Every row gives one point. The points of each table are mixes of a few directions, plus a little noise. Count the directions of each table, and those that both share. Where both have some left over, give the other angles between the two spaces (their principal angles), to ten degrees, smallest first.

First (6 x 2):
[[ 23 -47]
 [-12  24]
 [-27  55]
 [-19  39]
 [ 23 -47]
 [ 12 -24]]
Second:
[[ 22  32]
 [-40 -60]
 [ -3  -5]
 [ 22  32]]
Directions: first 1, second 1, shared 0; angles 60

First (6 x 4):
[[ 28 -30   0  22]
 [ -3  21 -13  -9]
 [-30  26   5 -21]
 [  8 -19   8  10]
 [ 28 -23  -5  19]
 [-31  26   4 -21]]
Second, 8 rows:
[[  4 -14 -21  -7]
 [ -3  12  17   6]
 [ 11 -42 -60 -19]
 [ -9  33  48  15]
 [ -2   9  13   4]
 [  3 -12 -17  -5]
 [ -4  17  24   8]
 [  1  -3  -5  -1]]
Directions: first 2, second 1, shared 0; angles 60

First (10 x 9):
[[ 20 -29 -14 -13   7  17   2 -12 -15]
 [-19   9   9  25 -17 -11  27 -24  -9]
 [-17  23  10  14  -6 -15   5   8  10]
 [  0   3 -15   3  19  -6  18  27   3]
 [-21  32  10  14  -2 -20   4  20  16]
 [ -2   0  11  -1 -13   2 -12 -17   0]
 [ 23 -18 -19 -22  23  13 -10  23   0]
 [ 19 -26 -11 -14   6  16  -3 -11 -12]
 [ -6   8  13   1 -12  -2 -13  -9   5]
 [  4  -2   5  -8  -5   5 -18  -5   3]]
Second (7 x 9):
[[ -1  -2   3 -18 -20  26   2 -18  -3]
 [ -5   3  17  -6  -2   4  -2  -2  15]
 [  2  -2  11  37  12 -60  15  17  -3]
 [  8  -3   4   7 -10  -4  15  -9  -4]
 [ 23   2 -24   5  19  20   2   3   1]
 [  1   1 -11  -3   7   8  -7   4  -2]
 [-28   1   0 -22  -6   5 -24   4  -5]]
Directions: first 3, second 4, shared 0; angles 30, 40, 50

First, 8 rows:
[[ 42  12 -19   4  -2   5 -11   2 -14 -12  20 -35]
 [ 25  11   6   2 -52   2  23  34  28   2 -18   5]
 [ -1   7  -3   7 -22   0  -5   9  27   5   0  20]
 [-31 -19  16 -15  28  -1  16 -12 -24   3 -19   1]
 [  2  18 -23 -11 -23  27 -26  10  23  -3  13  32]
 [  4 -10 -14   8  24 -16   1 -18 -11   4  -8 -31]
 [  3  -5  -5   5  30  -7 -11 -19 -23  -4  15 -22]
 [-44 -15  41   1  16 -11  12  -6  -6   6  -3  30]]
Second:
[[ -1   0   2   2   2   0   0   3   0   0  -1   0]
 [ -6 -20  24 -20 -16 -28  34 -18 -16   5  14  14]
 [ -2  19  -5  25  22  26 -26  24  13  -5 -18 -13]
 [ 14  34 -50  29  21  46 -60  24  30  -8 -17 -23]
 [ 19 -15 -37 -36 -32 -25   9 -38  -3   6  31  12]
 [-10  -2  24   6   7  -2  10   8  -6  -1  -7   0]
 [  6   1 -13  -5  -6  -2  -4  -6   2   0   5   1]
 [-19  -3  46  15  15   0  17  19 -10  -1 -16  -1]
 [ -1 -13   8 -16 -13 -19  21 -15 -10   3  12   9]]
Directions: first 5, second 2, shared 1; angles 90
